Every row gives one point. Any point is a mix of the corners, with weights that add up to 1. It lies inside the corners' shape when no weight is negative. Is each point inside? If not, which corners have a negative weight?

Corners:
(1): [-38 -14]
(2): [-11  15]
(3): [60 12]
Points:
[-15 -11] -> outside (2)
[41  5] -> outside (2)
[20 18] -> outside (1)
[23  3] -> inside
[-13   9] -> inside

Corners:
(1): [-12  -8   3  16 -50  16  -8  23  -6  17 -29]
(2): [  9 -13  20  -6  16  -7  30 -18  29  12 -14]
(3): [ -9   8  -4   5   5  31 -16  19 -17  -9 -12]
(4): [-22  13 -12  31  12   7  10 -19 -32 -28  -9]
(5): [ 36 -12  39 -21   6 -16  60   6 -19  40  -9]
(6): [ 15  25  30 -45  -8 -22  39  -7  20  28 -22]
(7): [  4  -9 -31   6  -4   2 -11 -33 -25 -20  27]
(8): [-12   6  -9  17 -22  30 -12 -12 -37  36  11]
(9): [ -5  20   1  22   3  17  40 -12 -19 -27  42]
(10): [ 16  15  -5  14  -6  26 -15 -17  -2 -18 -11]
(11): [-12  19  54 -14  12 -45   6 -18  42 -12 -27]
(12): [ -2   9 -44  35 -13  18  -8  18 -15  12   4]
Points:
[ 12   1  18  -8   4 -12  24 -22   4  -4  -7] -> outside (3, 8, 12)
[ 6 -2  3  7  0 -1 11 -7 -6 -4 -2] -> outside (6, 8)
[  3   6   6   0  -4  -1  20  -2 -14   6   1] -> outside (2, 10)
[  7   0   6   0  -8  -1  10   2   5   1 -10] -> outside (4, 8)
[ 0  1  4 12 -3  6  7 -2 -9  3 -6] -> outside (6)
[  7  12  12 -11  -4  -4  25  -8  -1  10  -3] -> inside
[ -6   5  -9  10 -13  16   1  -1  -8   2  -9] -> outside (5, 11)
[  7  13   0  -1 -10   5   7   0  -6   7  -2] -> outside (2, 4)
[  1   1   5   1  -2   2   8 -13  -9  -5   1] -> outside (12)

Corners:
(1): [-19   1   5 -14  36 -11  26  35  34  -3 -12 -60 -22  19  16 -11   3 -26
 -25  32]
(2): [-13 -14  19 -19 -29 -23   8 -10 -36  12 -15  -3  -3   6  -6 -10  11 -15
   4 -28]
(3): [ 44  15  19 -29 -20 -14  16 -19 -39  45 -30  22 -11  -7  12   6   4  24
  26 -33]
(4): [ -2  27  16   7  -1  10  11  -4  18   2 -28   1  -9   8 -16 -17  -2  -2
 -43  13]
(5): [-18  -9 -42   0  25   2  14  20  -4  -6 -31   7  11   5  16  -4   1 -31
  -3  -3]
(6): [-30  -2  -2  21  24  13  13   0   5 -24  10  -2  22 -15  -6  32 -10 -14
 -32  13]
(7): [ -2  13 -26  12   6   0  22   1  14 -21  -2 -25 -26  -9  -9   0   8   3
 -26  24]
(8): [-19  -2  -5  10   0 -10  25 -10 -28 -15   9   6  22  20 -52 -24 -13   9
  -3  -8]
(9): [ 19  17 -11  -4  10   7  18 -30   7 -25   2   8  12  15  -6  -6 -12   2
  26  26]
(10): [  0  11   3  13  10 -25 -13  16  28 -29  28 -23  34  -9   3  -5  -8 -51
  13 -10]
(11): [-24  36  11  18  25 -15 -21  12  28 -15  22  31   7  -6   5  -6  23 -30
 -19  21]
(12): [-27  38  38  -8   8 -12   3  23  35  21  -3  10  -8 -20  40  19  -7 -48
   9  -9]
(13): [-19  29  14 -13  37  -5 -10 -38  23  26 -15 -46 -18 -46  16  17  -4  14
  28 -12]
(14): [  7   3 -18  -7  10  31  40  -1  15 -22  20  17  -2  45 -16   3 -21  14
 -19  -3]
(15): [ 23 -16 -44  -6  -6  18  -7 -24 -28  18 -14  16   7  -2 -34  28  -3  22
  45   8]
(16): [-14   6 -13   9  31 -29 -36 -15 -32 -19   8 -15  -8  -5   1  16 -28 -25
   2  17]
(17): [-18  24  10  14 -42  -2 -20  17  13   3  23   0  30  -4  16 -18  24 -22
  -9   9]
(18): [ -1  -3  30  10   6   0 -16  -2  -2  14   6  -9 -13 -18  13 -21  -8 -12
  16   1]
(19): [ 19  -6  -7  -2  14  -7  14 -23 -26  25 -20 -12 -12  15   7  -3 -17 -38
  -9   4]
(20): [  9  28   2 -55 -18  12  29  23  -3  -4  -4  11   5 -12   8 -40  15 -24
   2 -16]
(21): [ -4  31  -6   5   0  15   5 -16 -46 -13 -16   5  -4  17 -13  38  17  -4
  14  -4]
Points:
[-10  10  -3   2   8  -4  -1  -1   3  -7   6  -8   6  -3   0   2  -1 -18
   5   3] -> outside (3, 4)
[ -5  17  -1  -1   8   0   4  -9  -6  -2  -6  -3   0   0   0   7   1 -10
   6   2] -> inside
[  5   8   6  -4   0  -6   6  -8   1   4  -2  -8  -1  -3  -4 -10  -2  -1
  -2   3] -> outside (5, 12, 21)
[-2  8 -4 -3  5  0  7 -6 -8  3 -4 -2 -5 -1  1  4 -1 -8  5  3] -> outside (4, 10)
[-12  12   4   6   8  -6   5  -3  -6  -5  -4  -4   0   4   0   2  -3 -14
  -5   1] -> outside (15, 20)
[ -6  13   4  -3   4  -2   5   0   1  -1  -4   0   0  -2   1  -2   0 -10
   2  -1] -> outside (19)
[ -8   4 -27  -2  14   9   5  -8  -4 -14   1  -6   4   2  -2  14   4  -9
   2  19] -> outside (3, 4, 8, 10, 12, 18)

Corners:
(1): [ 13  15 -19  -6 -31   4 -44   4  32  39 -25  -5  -8 -12  13 -44  -1 -14
   2  -9]
(2): [-23 -17  23 -13  -1  -6  26  -7 -11 -12   4  -7   7   5   4  14 -16   7
 -31   9]
(3): [  2   0  31   4  17 -19  15  -2  -5 -22  30   6  29  28  24  15  38  11
   3  -6]
(4): [  6 -20 -13  48   3  10  -7 -21  39 -15  -4 -24 -23  17  25  12   4  31
  -7  22]
(5): [  8  23   7   1  24  -4 -18   1   9  -9 -27  26 -13 -23 -40 -32   7 -27
   8  22]
(6): [ 21  -4 -18  37 -19   8 -10  22  17 -12   5 -16   2  20  -1  -2 -14  34
  -2   2]
(7): [-23 -11  14   2   2 -28   7 -18  -4  -2   3   0  18  18  31  50 -11  17
 -26 -18]
(8): [ 15 -15  28 -20   1 -22 -27   5  -2 -15 -11  28  -7 -24 -11 -30  14 -13
  41  22]
(9): [  5 -10 -29   8  -8 -19 -26 -25  41 -40  -2 -60   5   9   5   9 -20  18
   2 -27]
(10): [-15  -4  -7  10   7   4   9   5  -2 -43   7 -45   3  37  57  30 -42   1
 -10 -25]
(11): [ -7 -13   2 -16  10  13  36  11 -10 -18  12  40 -13 -20 -16   9  21 -28
  11  -1]
(12): [-11  -7 -14   8  17 -13   9   8  -3  -1  27  35  -5 -16 -25   7  13 -11
  39  29]
(13): [ -2   9 -23  -5   5  21 -17 -30   6 -10 -20  36   0 -25 -27 -38  23 -17
  59   7]
(14): [  6 -18   6  -8   0 -10  12 -21   8  -6  22  17   4  15  39  -1 -34  34
 -15 -20]
(15): [  1  -5  11  48 -17  -7  11 -48  25 -26  15 -43 -20  24  37  -5 -24  28
 -16 -26]
(16): [ 10 -34 -17  27  40  13  15   5 -19   9  -8   6 -19 -34 -16  -2  13 -21
  14  13]
(17): [ 11  11 -10 -13   5 -24  41  12  -5 -28  16  19   4 -19  37  19  23  16
 -13   6]
(18): [-13  10  33  -1   3 -17  -2 -20 -26  -6  23   2  -4   5  32  29  -2  32
 -21 -19]
(19): [ 19  14  -9 -34  12  -7   6   6  -1  12 -33  32 -27   2 -32 -21  18 -17
  48  12]
(20): [ 38  20  26 -23  11   4   3 -14  15  22 -17  23   6 -30  -6  -8   0  -9
  41  22]
(21): [ 27  -4 -16  25 -20 -10 -19 -35  18 -18  19 -29  -5  28  45  -4 -35   4
 -29 -12]
Points:
[  7  -6  -2   3   4   2 -10  -2   8  -8   3   2   1  -4  -3  -7  -2   1
  12   5] -> outside (7, 15, 17, 19)
[  1  -7   3   3   9  -8  10  -7   1 -18   8   4  -2   0   8   8   1   4
   5   1] -> outside (1)
[  6  -7   3   5   8 -11  12  -4   2 -16   7  -1  -2   5  13  13  -4  11
  -3   0] -> outside (1, 13)
[ -1  -8   6  -3  13 -13   0  -7  -3 -15   3  17  -3  -7  -4   2  10  -2
   6   9] -> outside (1, 6, 10, 15, 20)
[ -3   1   8  20   5   2   0   1   8  -2   3 -19   0   2   4  16  -8   7
  -8  -2] -> outside (8, 13, 14, 17, 19, 21)
[  6  -5   6   1   2 -10  -3  -8   6 -13   2   5  -5  -1   4  -6   3   0
  13   3] -> inside

Corners:
(1): [-10 -11   1  48 -24 -13  23  47 -20  38 -28   9  37 -38  11 -12  16 -41
   9  33]
(2): [-37  10 -52 -45  25   5  37   1 -22  -9  33   7 -35   5   3  28  58  19
   6   3]
(3): [ -6 -20 -29  10  35  -6 -33  25 -30  11  20  28  47  21   0  -8 -22  -4
 -11  33]
(4): [ -8   0 -50  26   9  11 -13  17  44  -4  12  -5  21  -1 -22  11 -29  -3
  38  24]
(5): [ 35  30  23  27  20  51  12 -36  38  28   8  36   7 -13  24  32  10 -11
  28 -20]
(6): [-17  -9 -44 -25 -22  30 -31  27 -32   0  48  12 -28  15 -27  20 -26  32
  47   3]
(7): [ 25  31  -1 -38  60  43 -39 -40  10 -14 -47 -21 -15 -40 -21 -20  -9   2
  -9 -31]
(8): [ 26  22 -53 -15 -10  47 -17 -37 -14 -18 -12  38  11 -18  -9  41  56  22
  19  12]
(9): [-10 -51  11 -18   7  26 -29  13   1  27 -11  15  33 -14  11 -26  -8  -7
  30  48]
(10): [ -1 -15 -42  13 -12 -23 -39  40 -12 -18  16  13 -29   7  -3  -1 -32 -35
  28  35]
(11): [-55   4   9 -24  34 -20 -11  23 -11 -47  18  34   5 -21 -24 -37 -14   1
  -9  27]
(12): [ 23 -22 -49 -44 -27 -36  24 -41 -20 -43 -14  13  18 -39  41 -14  53  12
 -14 -18]
(13): [ 23  31 -15  -3  35  40 -32  33  20 -29 -34  48 -18  17 -37  48  -5   3
  40 -17]
(14): [ 24  21  26  -1 -17  -2  33   9  43 -14  -6 -31  24 -25 -26 -32 -21 -43
  -3  17]
(15): [  4 -31 -29  32  45  39  35 -21 -37 -45  10  10 -30  -9 -44 -26  15  16
 -18 -18]
(16): [-59 -18 -44 -29 -33  -8  28   8 -35  24  -4  19 -51  28 -27 -14  37 -34
  30 -15]
(17): [-43  11 -14  26  19  -3 -27 -20  -7 -13 -41 -46 -22  36  11  17  -4  32
 -21  -6]
(18): [-27 -41  27  20  35  -2  43 -11  17 -15  35   4  34 -23  -5  11 -21 -45
 -50 -16]
(19): [ 41 -34  30  21  46 -46 -21 -24 -34 -26 -12   9  45 -41 -15 -15  33 -29
   0   2]
(20): [-40  -5  -7  -1  11  25 -39   6 -15 -32  -7 -34  -4  29  29   4   4 -28
 -13 -34]
(21): [ 18 -29  15  10 -13 -42   1   9  43  -8   1  21  47 -34  -7 -41  19 -19
 -41   2]
Points:
[-21  -5 -33 -39  29   3 -24  23  -4 -31  20   4  -5   6 -21   3 -17 -13
  30   8] -> outside (1, 5, 8, 15, 17, 21)
[ -5 -12  -9  -2   4  15  13 -21 -21  -7   3  -9  -9 -10  10   8  20 -16
  -1 -10] -> outside (3, 4, 11, 13, 21)
[ -3  -9  16  11   8 -18   8  -4   6 -32  17   8   0   9 -12 -12 -15 -24
 -25 -22] -> outside (1, 2, 4, 7, 8, 9)
[-12   5 -15   2  15  15 -14  10   1  -1   1   5   2   1  -9  14  -5 -11
  19  11] -> outside (12, 15, 21)
[  3  -2 -10   9  19  12  -8  10   5  -7  -2  17   4  -6 -23   4  -3  -6
  13   9] -> outside (12, 20)
[-10  -1  -8  16  12  24  -9   8 -10  -1 -10   6   9  -6 -12   4  -2 -12
  11   4] -> outside (2, 10, 12, 21)
[ -3  -5  -7   4  16   4 -10   0   0 -11   2  11   8  -9  -4  -2   3 -11
   8   5] -> inside

Corners:
(1): [ 11  13   5  -3  -1  21  -7   1  -8 -20 -22 -20   8  19   8  -6  -8  22
   1   2]
(2): [-14  16  13   0 -14 -29  -1  10   0 -31   0  13 -33 -15 -28   2   7 -33
 -29  -9]
(3): [ -8  13 -21   7  -5   4 -17  -4  13 -11 -10 -25  -3  -7  11  -1  12  -3
 -19   7]
(4): [ -4  11 -12  30  18  -3 -28  20   9 -48   4 -23  -2  11  -7 -11 -10  -4
  15   3]
(5): [ 21  22 -36  12  38 -13 -15  32  10  -4 -29  -7  22   8   7   0   6   0
   8 -14]
(6): [ 11  13  -7  24   3 -14 -10  23   4 -15 -12   7   9 -19  21   8  13   7
 -11  12]
(7): [ 34 -13  -1 -41 -10  58   4 -20 -21  17  22  33   4   3  22  11 -16  -3
   7   2]
(8): [  1   4 -14  17 -21  13 -12  23   7  -8 -13 -18  19  13 -25 -16   0  -2
  16  29]
(9): [ 26 -34   9 -29 -26  43   1 -14 -31   8  22  23  44  -6   8   9   0   0
  -5 -21]
(10): [-23  42  50 -26  10 -16  28   8  17 -19   5   6 -23 -21 -20 -16   0 -24
  -4  14]
(11): [ 23 -23  -6 -12  -1  32  34  -3 -18  21  24   5  16  15  29   8  13  -3
   0 -21]
(12): [ 27 -22 -20 -13  10 -17 -14  27  -5   0 -15   3  14  -1   7 -11  30   9
  -9   8]
(13): [-31 -18  15   8  20 -14 -15  -9   8 -27  -5  17  -2  -1 -12  28  31 -13
 -10  32]
(14): [ -5   6  -3 -13  13  -6  18  37  -7   3  -2   4 -18 -32 -18  -3 -17  -2
 -22  -9]
(15): [-13   2 -26  18  -8 -12  -6   2  -3 -25 -12 -10  -2  -9 -24 -16   4  -1
  31   2]
(16): [ 60 -48   8 -32 -16  48 -10 -28   2  28  32  30  19  16  19  29  16  15
 -10 -26]
(17): [-25  -1  13  14   0 -42  -6   5  -8 -16  15  10   5   8 -14  -9 -16  -2
 -15  -5]
(18): [-28 -20  13  -5 -17   9  12  24  10  -5  -9  27 -10 -15  -3 -29 -14  -7
 -24   4]
(19): [ 16  -4  -6  -7 -10  30  -3   0 -17   6  38  37  15  -1  10  10  18  14
 -14 -22]
(20): [  1  -5  -1  38   9   2  -7 -15 -13 -17  -3 -13   7  -2  -7 -19   6  -6
  -9   6]
(21): [-30  20  30   2 -13 -19 -13  25  -2   8 -13  -5 -36 -25 -15 -21  -2 -18
 -20 -10]
Points:
[  1  -2   2   0  -1   7  -1   0  -4 -10   4   6   6   0  -2   1   2  -2
  -4   0] -> outside (12, 21)
[20  5  0 -5  4 10 -5  8 -6  2 -1 -7 12  1 10 -5 -5  2 -1  0] -> outside (2, 13, 15, 18, 19)
[ 2 -3  9 -5  1 14  2  1 -5 -7  4  9 -3 -2 -2 -2 -1 -4 -4 -8] -> outside (3, 6, 8, 12, 17)
[  6  -5   1 -10  -4   6  -3   8  -2   1   0  10   3  -4   2   2   7   1
  -8  -3] -> outside (4, 20)

Corners:
(1): [ -7  -2  -6   8   9 -25   6   0   1   1 -11   0 -17 -10 -13  -1 -11   0
   5  12]
(2): [-18   2  -9   7 -11  -3   2  -4  -8  -3   6  22  11  -3  -3  -7  10  -5
  13   6]
(3): [ -9 -19   5  -4  -8  -2  19   9  -6  -5   3  12   5 -10  -2  14 -10  17
  -5  14]
(4): [ 20  -9  -6  -8   1   5  19  -7 -15  28  -1   0 -14  44  -3  10  -5 -11
  19  -1]
(5): [ 10  23  -7  10 -15  -9  21 -15  -8   1  -7 -13   4   6 -15  12  10  -6
  14   6]
(6): [ 16   1  51  -3   9   1  -9   3  -2 -12   1  -1   9   3   2  10  -6  29
 -11  20]
(7): [-11 -18  39  -8  -1   9  13  20   1  -6   9   2   8   0   6   4  14  -4
  11  -4]
(8): [-14  -6  21   9   7   4   6  18  -9   6   3   3 -54  -1  -9   0 -13  13
   6  13]
(9): [-15 -12  -5  -2 -10   6  -6 -42  -6  40  -6  -7   8  13  -4  -4   1  -9
 -19   5]
(10): [  1 -12  -1   3 -28  13  -3 -11  -3  37  -1   3   7   2  28 -11   7  -7
   4  -9]
(11): [ 16   8   4 -27  -7   5   6  14  60  12  -3   6  14 -13  16   6  13  15
  10   4]
(12): [-15   8  -9   8 -10 -37   9 -42 -21  10 -11  -1  -1  17 -17  33  -2 -12
  27 -10]
(13): [  1  -3   7   9   5  18  -3  13  -8   6   1  -4  12  37  11  19  -2   6
  20 -57]
(14): [ -1  -7  14 -10   0   5 -11   7   8  14   3  -3   7 -10 -10  19 -16  -2
  14  14]
(15): [-11  -3   4   1   5   0  16   5   7  -8  27  -1   7  -3  19   6 -11  10
   9  13]
(16): [-10  -2  -5   3 -17   2   0  -1  22  10   0  -4   4   4  12  -6   4   7
   3  13]
(17): [-16  28   5   1  -1   0 -22  11  -5   5  -1  -5   6  -2  21   5  22  -4
 -21  13]
(18): [ -2  12  -5  -8 -34 -14  -2   8 -11  -3  12   0 -13 -11 -11   0  -4  17
  12  10]
(19): [  0 -12   4  -5 -19   0  -2   0  28  -2  17  23   3 -12  -8  17  -6 -11
 -10   5]
(20): [ -9  -6  -4 -17   4   1   6  -3   5  -8   0   2   9  -3  12   8 -13 -14
   8  13]
(21): [ 25 -12  -6   0  -8  14 -13  12 -11  -7  13  -6  13 -14   2  -1   3  23
  -3  11]
Points:
[-2  1  7 -5 -6  0  1  0 -1  4  3  0  3 -1  4  5  1  7  4 12] -> outside (1, 13, 19)
[-5 -3  3  1 -4  1  3  3 -2  2  6  4 -3 -1  1  3 -2  4  7  7] -> inside
[-4 -2  8 -3 -8  3  1 -2 -3  8  3  1  3  2  4  7  2  0  3  3] -> outside (1, 16)

Corners:
(1): [ 28  38  25  28 -39   3 -25 -30  -3  25   5 -32   9   1 -25  30  27   5
  15  14]
(2): [-35  -2 -47 -30  17   5  18   8   0 -23  16 -28 -55 -30   1 -27  -8  20
 -19  -1]
(3): [ 21  14  58  12 -43  25 -25 -47  -7  34 -20   6  21 -14 -45  -7  -4 -35
  -6  16]
(4): [-16   8 -12 -15  14  -4  13  28  19   9  13  12  -3 -14  -3  11  14 -22
  -6  17]
(5): [ 47  36  23   6 -30  -4 -19  -1 -10  30  11 -23  35 -33  12 -25 -11  -1
  -7  11]
(6): [ -9  39 -14 -21   8  -5  40  19  -3 -22 -13  46 -56  -4   6 -17  11   2
  26  -7]
(7): [ 31  -6  39  -2 -53  20 -29 -14 -49  31   4  -2  19 -17 -10   5 -17  25
  17  -8]
(8): [ 12  15  24  11 -29   0 -48  -2 -15  32 -41 -34  14   1  -9   5   3  -2
  20  10]
(9): [  3  30  53  14 -24   7  35   4 -29  10 -15  33   6  47  24  -1  16  21
 -53   1]
(10): [ 10  19   7   3  35  -7  21  -4 -40  -8  19 -15 -22   5  25   3  -7  -5
  14 -29]
(11): [ -3  23 -40   3  -8  22  22  10 -14 -19  20   0 -32 -11   2 -11 -45   6
  -6   4]
(12): [-22  22 -15  19  14 -39  20  20 -15  -9  33  23 -23  18 -15  -9 -21  12
  -5  20]
(13): [ 31  -2  21   7 -28  15  60  24  -5  20 -43  -3  -9  19 -12 -30  28   2
   1  26]
(14): [ 30   1  11  20  11  43  15 -14  17  -6 -38  29 -36  20  42 -22   5  35
  21  11]
(15): [  1  -9 -54   4 -14  -3  32  -7  -8 -37  12   9 -21 -46   1 -24  14 -24
  14 -18]
(16): [ 30  37  38   2 -22  11 -33  11 -29 -19 -11  -2  26   2 -20  12  28  16
   3  20]
(17): [ 51  18  45   5 -23  -8 -15 -19  -5  20 -32 -14  41 -22 -39  38  -3  12
   8  -2]
(18): [ -1  -6  46  -5 -21  13  28  -6   5 -20 -19  12 -12  45  31 -20  -2  13
  17  11]
(19): [ 23  30  -1  28  -5 -11   3  25  15 -29   6 -12 -42 -33 -10   5 -12   0
  13 -25]
(20): [ 35   7  25  -3 -19  16  20  -9 -36 -14 -16  25 -44  44  27   0   0  13
 -11  50]
(21): [ 46  20  26   4 -41  -1 -37 -25 -18  21 -25   0  42  39 -37  -2  -5  -4
 -13  -6]
Points:
[ 18  17  15   1 -24   8  -4  -5 -11   1   3 -14  16 -16 -18   3   5  -2
  -5  -6] -> outside (6, 8, 12, 14, 20)
[ 24  17  20  13 -19   6   1  -2 -13  13  -8   3   7   4  -9   2   4  -2
  -6  11] -> outside (2, 6, 18)
[ 18  21  19   1 -10  11   1 -12 -14   2 -10   3  -3   7   8  -1   5   1
  -2   6] -> outside (7, 12, 13, 19)
[  5  16  -3   5 -10  13  -4   0   2  -9   2   5 -26 -14   7  -7  -1   8
  15  14] -> outside (9, 10, 13, 17, 21)
[  5  14  -4  -8   5   7  32  16  -2 -20 -11   5 -31  -3  21 -13   2   8
   3   6] -> outside (1, 3, 7, 12, 21)
[ 21  17  15   3 -18  13  -5 -10 -17  -3  -8  -1  -7   0   4  -4  -5   8
   4   0] -> outside (4, 12, 13)
